Each row is a point. To make a cloud, some directions were put in groups of two or more. Within a group, all points are equally far from the middle, so they leave a hole (a ring in 2 directions, a hollow ball in 3). The other directions are filled evenly. Then the cloud was stretched, turned, moved and blurred a little. How many holes are there, and how many directions does each take, smallest first?
In the rows, 128 means zero.

Cloud:
[[175  98 120]
 [127 180 149]
 [111 113  86]
 [155 145 166]
 [113 155 163]
 [107 156 154]
 [180 138 108]
 [ 98  87 126]
 [124 179 150]
 [108 102  87]
 [105  81 134]
 [179 128  97]
 [176 135  95]
 [146  64  86]
 [148 154 169]
 [139  59  97]
 [164 170 151]
 [118 148  98]
 [108 149 109]
 [155 180 149]
 [105 115 158]]
Holes: 1 (3)

Cloud, 21 rows:
[[102  93 174]
 [132 159 105]
 [121 126 135]
 [109  87  92]
 [110  86 112]
 [121 179 128]
 [144 130  75]
 [119  81  99]
 [160 113  91]
 [153  67 105]
 [137 107  93]
 [ 56 110 102]
 [ 65 115 107]
 [180 130  87]
 [141 150 112]
 [118 142 157]
 [115 165 157]
 [134 165 143]
 [160 120  69]
 [160 122 132]
 [165 157  60]]
Holes: 0

Cloud, 31 rows:
[[ 92 174 126 153]
 [115 124 153  77]
 [ 91 180 129 124]
 [149 183 110 117]
 [127 163 101 164]
 [ 63 129 160 143]
 [111 154 156  77]
 [143 176 149 105]
 [144 110  99  67]
 [196 107  98 110]
 [140 145  88 168]
 [115 128 149  73]
 [176 148 128 142]
 [108 151 147  70]
 [111  89 139 114]
 [134 101  72 129]
 [111 147 158  78]
 [124 186 135 101]
 [ 76 121 164 130]
 [114  91 141 108]
 [107 156 136 178]
 [127 115 134  67]
 [133  80  99 148]
 [ 74  96 133 133]
 [200 119 100 118]
 [187 128 113 144]
 [114 170 111 161]
 [142 107  72 150]
 [ 81 119 165 125]
 [169 143  71 127]
 [128  98  75 131]]
Holes: 2 (2, 2)

Cloud:
[[107 141 154  77]
 [ 96 179 149  96]
 [177  46 111 124]
 [104 197 148 106]
 [111 192 148 137]
 [178  88 129 129]
 [118 190 118 107]
 [158 106 116  82]
 [103 117 131 132]
 [142 171  99  98]
 [129  73 144  99]
 [112 178 171  74]
 [126 163 150 160]
 [166 157 152 149]
 [152  96 107 143]
 [145  54 150 118]
 [115 111 160 132]
 [147 153 164 144]
 [150 167 159 114]
 [152 116 139 164]
 [111 110 160  74]
 [124 130 173 131]
 [112 131 178 156]
 [132 197 128 149]
 [154  80 111 120]
 [158  76 118 124]
 [120 147 184 118]
 [130 144 174 136]
 [100 148 142  48]
 [ 96 102 141 116]]
Holes: 0

Cloud, 46 rows:
[[130 136 104 163 134  84]
 [145 118 114 112 200 149]
 [ 97 165  97 168 157 141]
 [107 154 177 152  75 152]
 [186 103 131 112 131 161]
 [105 114 188 175 189 122]
 [113  92  91 147 143  92]
 [113 187 113 126 106 131]
 [139 112 142 126 147 184]
 [153  89  98 129 112  90]
 [127  58 152 105 180 158]
 [116 121 176 178 111 100]
 [102  89 134 135 158 171]
 [123  92 131 168 140 102]
 [100 103 150  76  86 138]
 [112 134  99 142 182 162]
 [ 97 101 131 167 126 112]
 [ 92 109 124 162 183 123]
 [183 108  80  75 110 157]
 [104 137  82 104 101 119]
 [203 160 117 154 156 142]
 [123  73 126 114 157  94]
 [135 185  93 103 120 155]
 [ 99 132  69  81 111 144]
 [146 137 146 183 149 169]
 [158 143 137 125 117  99]
 [134 175  98 110  96 132]
 [ 90 134 143 181 150 135]
 [126  96 148 112 174  98]
 [157 114  93 101 194 119]
 [ 73 106 139  79 109 161]
 [114 169 169 175 156 175]
 [146 172 106 186  92  94]
 [105 149 122  82 114 126]
 [133 144 176  91 120 173]
 [165 103 123  97 133 177]
 [131 175 188 126  97 171]
 [ 90  85 107 145 170 138]
 [139 136 123  76 111 163]
 [134 174  96  82 133 152]
 [160 122  85  71 149 114]
 [124 143 105 193 117 144]
 [ 73 163 146 159 142 116]
 [131  90 173 187 135 116]
 [132 118 129  77 128 180]
 [158  92 193 116 152 148]]
Holes: 1 (3)
